Each point is reached from the start by the listed moves, each made 0, 1 or 2 times, or once backwards (-1), plus a little noise. Say if it took an odd or an even number of moves. Then give how often each move was made.

Moves:
(1): [  0  -3 -25  27  14]
(2): [-10  33  -1  -1 -16]
(3): [ 26  35  -8 -23  34]
Start: [-2  9 10  3  3]
Points:
[ 60  48  -4 -43  87] -> odd (0, -1, 2)
[ 50  83  20 -71  57] -> odd (-1, 0, 2)
[ 15  75 -24   6  34] -> odd (1, 1, 1)
[-37   9  42  -1 -61] -> odd (-1, 1, -1)
[-21  78  33 -26 -43] -> odd (-1, 2, 0)

Moves:
(1): [ -3   2   7 -18   8  -6   2   1  -5  -4]
(2): [-10   0  13  13 -12 -21   3  11 -22  -4]
(3): [-12  -4 -16  -5  22   8  14   4  -1  15]
(4): [ 25  30   4   7  20  -7 -30 -35  -1   2]
(5): [ -2  -3 -10   2  10  13 -14  18   7  11]
(6): [  0  14   3 -16   2 -13   3   2  17  -2]
(7): [ 10  13 -20  -4   0   4  -2  -7   3  22]
(8): [  9  14   4  24   0  25 -12   4  -7   0]
(9): [ -7  -8 -16   0  -5   2  13  20  -2  -7]
Start: [-4  3  1 -5 30 17 -1 -8 10  5]
Points:
[ 32  29 -49 -67  62   4   1 -70   6  32] -> even (2, -1, 0, 1, -1, -1, 2, -1, 1)
[  50   95   -2  -10  121   35  -42 -115   33   35] -> odd (0, -1, 2, 2, -1, 1, 0, 1, -1)
[-18  22 -45  42  46  39  12   7 -53  72] -> even (0, 2, 2, 0, 0, -1, 2, 1, 0)
[-39  19  12 -40  40 -37  -1  78   0  -1] -> odd (2, 2, 0, 0, 2, 2, 0, 0, 1)
[ -26  -48 -105  -39   21   57   46   53   34   51] -> odd (0, -1, 0, -1, 1, -1, 2, -1, 2)

Moves:
(1): [ 14   8   2  -2  -1   2  -2   5   7   2 -10 -20  -5  -1   5  -3  -5  15]
(2): [ 11 -11   5  -4  -9   3  -2   1  -2   1  -1   1  -9   4   6  -6  -8  -9]
(3): [ -8   0   4   1  -7  -9  -6  15  -8  -3  -4 -17  -8   0   3   1 -12  -5]
(4): [  1   6   3  -9  13  -2  -1  14 -19  -8  11   8  11  10  -6 -10   4   0]
(5): [ 6 -5  0  4 -5 13  4 -7 12 -1 -7 -9  6 -6 15  6 -9 19]
(6): [-15   1   7   5   5  -3  -1   0   8 -11   6  20  -5   9  15   1  18  -2]
(7): [  8 -12   1  14 -12   9  11 -12  -2   2   7  17 -12  -4  -7  -7  -9  16]
(8): [  5  -6 -13   4  -7   2   7   8   2  -3  15  -5  -8   8   1   2  -1 -15]
(9): [-13   5  -6  -9   5   3  18  -1  -4   8   6   0   4  -5   4  -6  -1   6]
(10): [  6  -2   7  16   6  -2  -8   4  12   2   5   0  -9  -6  -2   2   3 -12]
(11): [-11   4  -8  -1   9   2  -4 -11   8  -5  -9 -10  -1  -8   6   6   2  -2]
(12): [ -5 -13   4   9  -9 -15  -2  -7 -17  -9  -9 -10  -1 -10   5  -4  -3  -5]
(13): [  4  11 -12   2  -9   5  -4  18  12  16   7  -6  -1  -2   0  -7  -9  10]
(14): [  0   6   8  10   4   4  -6   5 -11   2   1   2   5   6   2  -2   5  11]
(15): [-9 18 -3 10  3  2 -7  4 30  0  0 -5  0 17  4  1 -4 -2]
(16): [-14  -6 -16  -2  11 -11  -3  16  23  13   6   5 -11  14  -4   0   4 -21]
(17): [-13   3  -1  20   3 -11   4  -4  -5   3  -5  16  -7  -7   9   5   1   2]
(18): [  8  -1   5   6  -1   2  -3   8  -1   4 -12   3  -2  -3  -9  -5   0  -1]
Start: [ -4   5 -14  -2  -2  -2   1   8  12   4  -2   3  -6   3   3   8  -2   2]
Points:
[ 16 -11 -15  46 -30  12  -3  33  82  44 -61  -8 -61  -7  51  19 -45  17] -> odd (1, 2, 1, -1, 2, 0, 0, 0, 0, 0, 0, -1, 0, 0, 0, 1, 2, 2)
[-28   7  -5 121   4  12  -2 -17  71   0  -1  40 -42 -12  47 -21 -11  32] -> even (0, 1, -1, 1, 1, 1, 2, 0, 1, 2, 2, 2, 1, 1, 2, 0, 1, 1)
[-68  14 -34  51  50 -62 -18  36  34 -35  18  89 -38  48  20   1  59 -72] -> even (0, 0, -1, 2, -1, 2, 0, 1, -1, 0, 1, 1, 0, -1, 1, 1, 2, 1)
[ -2  48  -2  59  -4  18 -22   0 118  23  26  45 -50  31  40  10   6 -19] -> odd (0, 2, -1, -1, -1, 1, 0, 0, 0, 2, 0, -1, 1, 0, 2, -1, 1, -1)
[  84  -67  -25   77  -27   34  -32   46   87   28    3   -9 -100    9
   17  -22   -7  -13] -> even (2, 2, -1, 0, 1, 1, 2, 2, -1, 2, 2, 1, 1, 2, -1, 2, -1, 2)

Moves:
(1): [  8   6  18  10   9  12 -17  -7  -5 -11   1  -1   7  -4   1   3   5 -21
   3  17  -6  -4  10   3  -8]
(2): [  2  -1  -1  -6   3  -7   3   4   8   0  -5   3   1  -9  -1 -12  -5  14
  -6   5   3   4  -9   8  13]
(3): [ -4   7  -4  -1  10 -16   0  -8   4   4  -4 -13   7  -3  -5  -8 -12 -14
  13   6  -2 -10   1  18  -5]
(4): [  5 -11   1 -18  -3  -2   9  12  -2 -12   9  -6  21 -21 -19  -5  -2  -9
 -11   0   5  -1   5 -12  -1]
(5): [ -8  -8   1  -7  -1  -2  -6  -1  -4   2  -3   7  -3  -1   2 -10   4   2
   7   1   1   1   0   6   2]
(6): [ -1  -1  -1   6  21   3 -18  -3 -10   7   5  -1  -6   5  -6  -7   3  10
  -3  -6   2  -5   4 -10  -1]
(7): [ 10  17  13  -8   7   6   6  -7 -13  -7   8   3   2   7  -1   5   7  -2
   0  -9 -14  11   2  -5  -5]
(8): [  1  -9 -12 -11  -5   2  -2  -6  10   9  -8   2  18 -12  -5  16   8 -12
  -3 -16  21  12   7  27  -1]
(9): [-15   2   5  -5 -17  -9  -8  -2  16   4 -11 -29  13   9  -6  -7 -10   8
  -4  14  -6  -2   1  -7 -11]
(10): [ -1  -1  17  -1   5  10   7  21  12  14   5   7   7   2  -4 -17  -7  10
   3  -5   4   6   0   2  -7]
(11): [ -4  13  -4 -17   5  -7 -10   9   0   3  17  -8  -4  -4 -16  19   9   6
  -3  10 -13 -10   9  -6  -9]
(12): [-12  -8  -5   0   4  -2   7  -1   8  -2  -2  -3  -1 -11  -3  -3  14   2
  -3  -6 -11   0  -6  -4 -12]
(13): [ -9   0  13   1   5   7   2   2   4   0  12   8   4   4   3   4   0  -6
 -13  -1  -4   2  -7  -3   2]
(14): [ -2  11   7  12   6   1 -14  -5  -2  -6   5  13   3  10 -21  -3  10 -24
   3   8   5  24   2   1  11]
(15): [ -5   9 -10  14 -10  -6 -15  14 -19  -8   0  -3  -7  -7  18  -8   9  -6
 -12   5   2   4  12   6   1]
(16): [  4  -2   1   0  -2 -14   0   5   6 -14 -14  -1   2   2   6   3  -5   5
   4   5   8  -3   5   3 -11]
(17): [  0  12   2  -5 -10  -3   2 -13   5  -9   9   0   0 -11  -1  -4   1  -3
  -4   7   8 -16   3   3 -20]
(18): [  8 -11  16  14  -3 -12  -1  -3  -4  11   2  -2  -7  -8   7 -11   3   3
  -4  -1   9   3  15   3  17]
(19): [  6   4   2 -12   2   8 -11  10   7  -1   1  -5  -9 -22  -3  -4   0  -2
   2  -3  11  10  -8 -16   8]
(20): [ -7   6   3  12   0   5 -10   3   3 -25   4  14   1  -2  13   0   7 -13
  11 -10   0   2  19  -2  16]
(21): [ -5  -1   0  -6 -14   2   0  10  -2 -12 -11  -5  -9  -2  -6   0  -4 -12
 -10 -12   8  -5   2   2   2]
(22): [ -6  -1 -18 -15  12   1  -4   0   4   8  -3  -6   2   6   7 -11   3   4
  -2  15   8   0  23   0  -2]
(23): [ 16  -5   3 -10   9   3   1   5   9   8  17   1   2  10  -5  -5   4   1
  -4 -10  -9  -3 -11  -3   5]
(24): [  1   0   9  -1  -7   2  13   4  -1  -9   6  -6   2   7   2   0  12   2
  -8  -6   8  -2 -12  -4   5]
Start: [ 14   1 -28   6   8  14  -4  21  -2   5   5   3  -9   0  25  -6  15   5
  16   6   6   7  -5 -11   8]
Points:
[ -9  36 121  35  51  56 -34  88   0   0 107  80 -38  74 -37 -44  88 -40
 -13 -30 -83  46 -32 -20  70] -> odd (1, 1, 0, -1, 2, 0, 1, -1, 0, 2, 2, 1, 2, 2, 0, -1, -1, 1, -1, 1, 2, -1, 2, 1)
[  5  27 -51   8  42 -66 -69  41  -7  14  59  20 -73 -73 -28 -28  52 -44
  60  47 -23  32 -22 -14  59] -> odd (-1, 0, 2, 0, 2, -1, -1, -1, -1, -1, 2, 1, 0, 2, 1, 0, 0, 1, 2, 0, -1, -1, 1, -1)
[-49 -12 -48 -59  -6 -20 -23  23  98 -47  24 -72 103 -63 -29   2  18 -20
 -30  -8  83 -30   4 -32 -88] -> odd (-1, -1, 1, 2, -1, 2, -1, 2, 2, 0, 0, 1, 2, 0, 0, 2, 2, -1, 1, 1, -1, 0, 0, 1)

Moves:
(1): [ -5  -5   3 -13  -4  12   5   7  -5   7   0   5  -6 -19  -1  -8   5 -13
  10 -25 -13  22   4  -8]
(2): [  2   0   4   2  -3  -7  -8  -4   6  -6  -4  -1  -7   6  14  -5  -3 -10
  -1   2   0  -3   1   3]
(3): [ -8  -2  12  -1 -13   5   2   4  -3  -2   0   0  -1   3 -13   2  13 -13
   1  -5   1   8   9  -7]
(4): [-14  10  -6  -3  15  -6   9  -2  19  -2  10  11  -6   4 -11  20 -15  -3
  18  -7   3 -11  -3   2]
(5): [  9   4 -11  12  -4  -1   9  -5  -4 -10  -8   1   2  -6  -8   5  -6  -2
  -1  12  -3  -2 -11   0]
(6): [-2  3 -5 -2  0  4  2  4  4 -7 -6  8  1  3 14 -1  8 12  7 11  5  0  4 -4]
(7): [ 7 -3 11  3 -2  1  3  6 -3  4 -5  4 -1  1 -4 -2 -3  1  5 -7  7 -7  1 -7]
(8): [ 6  6 -1  3 -6  6 -2 10  9  0  2  2  4 -7  2  1  6  1 -5 -4 -4  4  4  7]
(9): [ -6   6  -1  -1   1  -6   9  15  -7   6  -5   2 -10   0   2  15   4   7
  -2  -8  11  13 -13  -1]
(10): [ 10  19 -18  15  23  -4 -10  -6  -4  -1 -15  -1  12  19   1   6 -17   0
   6   9  -1 -15   2 -12]
(11): [ -2  -2   8 -12   5  -1   6   7  -3 -14   4   6   9   6   4  -5  -1 -17
   1   4   4   9   6  12]
(12): [  3   6   3   5  14  -3   0  -1  -8  -2  -3  -2 -11  -4  -7  -2   6  -4
   6   2  -2  -4   0   9]
(13): [ 4  7  5 -3 -3  7  7  7 -3 10  3 -1 -6  6 -2 -9 11 -3  6 -6 -6 -6 -4  0]
(14): [-11 -10  18   3  -8  -9  -4   5  -2  -9   0  -6  16  -3   6   4   3   2
  26   5  -8 -10  -3   2]
(15): [ -5   2  15 -18  -3   5  10   8  -3  16  -6  -8  -1 -12 -10   0   4  -3
 -10  -1  -3  -5   2  -6]
(16): [  4  24  -1   9  13 -23  20  -6   7  10   2  -1  -3  -1 -13  -5   6   9
   6  -5  -5 -14   6  -5]
(17): [ 10   5 -21   0   3 -10 -12   5  -1 -14   8  11   4  -6   8   5   8   5
  -2   1   6 -12   1   9]
(18): [ 13  -5   1  -1  -3  -5   6   3  -5  14   1   3  -2  -8  -8   9   0  -4
  -1   6 -15  -7  -1  -2]
(19): [  4 -12   4  -7  15  -2  -6  20   6   3  -9  -9  -9   0  -8 -11   1   0
  -7   5   2   3 -13 -12]
(20): [ 14  -4 -13  -4   3 -11   8  11   8  21  -1 -21   1   1   3   2   3  -5
   2   1  16  -3   3   3]
(21): [  9  15 -17   4   9 -21 -16 -15  -2  11 -17  14   3   8 -21  -3   0   6
   7   6   3 -13 -14   4]
(22): [ -1  -7  -5 -18 -25   8  -7   3   0 -22   0  -6 -14  16   7  -5 -14   3
  -4  -9 -12   4  18  19]
(23): [-19 -21  -3  13  -8   3  -3   2   6 -19 -13  12  13  14  16 -13   1  -1
 -10  -5 -10   2   9  10]
(24): [-11   6  -3   1  -3  -4   4  14  -5  11  11  -3  -4  -5  -9  -6  -5   1
   3   4   5   5  -3  -6]
Start: [  6   0  -7  14 -12   2  -8   1  -8  -1   4  -5  -4 -11   9 -12  -7   6
  -3  -4   2 -15   7   1]
Points:
[  65   68   49  -37   74  -38    7   27  -49   79 -105  -11  -49   53
 -115 -121   19  -61    9   -8  -31  -61   49  -58] -> even (1, 1, 2, -1, -1, 1, 2, -1, -1, 2, 2, 2, 1, -1, 2, 2, -1, 1, 2, 0, 2, 1, 0, 0)
[ 78  53 -58 -52  94 -60 -54  86  29  31 -32   6 -32   7 -38 -10 -20 -65
  59 -16  85 -76 -36  16] -> odd (1, 2, 0, 2, 0, 0, 2, 1, 0, 1, 2, 1, 1, 0, 1, -1, 2, -1, 2, 2, 2, 0, -1, 0)
[ -6 -71   0 -47 -74   5 -36 100 -21  34 -18 -39 -98   9 -40 -38  41 -14
 -24 -27 -30  20   7  38] -> odd (0, 0, 2, 0, -1, 0, -1, 0, 1, -1, -1, 2, 1, 0, 0, -1, 0, 2, 2, 1, 1, 2, 1, 1)
[ -36   -2  -32   51  -75  -44    5   32   84  -96   45   20   -7   23
   75  -17  -24   21   68  -25 -111  -94   90   68] -> odd (0, 2, 0, 2, 0, 1, -1, 2, -1, 0, -1, 0, 1, 2, -1, 2, 1, 2, 0, 0, -1, 2, 2, 1)
[-87  66 -61  83  53 -11  56 -27  13 -71  -6  61  39  34  51   6 -76 -18
  43 -16 -22 -27 -10 -18] -> even (1, 1, -1, 2, 2, 0, -1, -1, 1, 2, 1, -1, 1, 0, 0, 1, 0, -1, -1, -1, -1, -1, 2, 1)
[ 35  23  39 -15   2 -30  54  34  -4 -30  12  37 -48 -37 -30 -38  14   3
  67 -55 -65 -74  -3  28] -> even (1, 0, -1, 1, 1, 0, 2, 0, 0, -1, 1, 1, 2, 1, 0, 2, 1, 1, 1, -1, 0, 1, 0, -1)
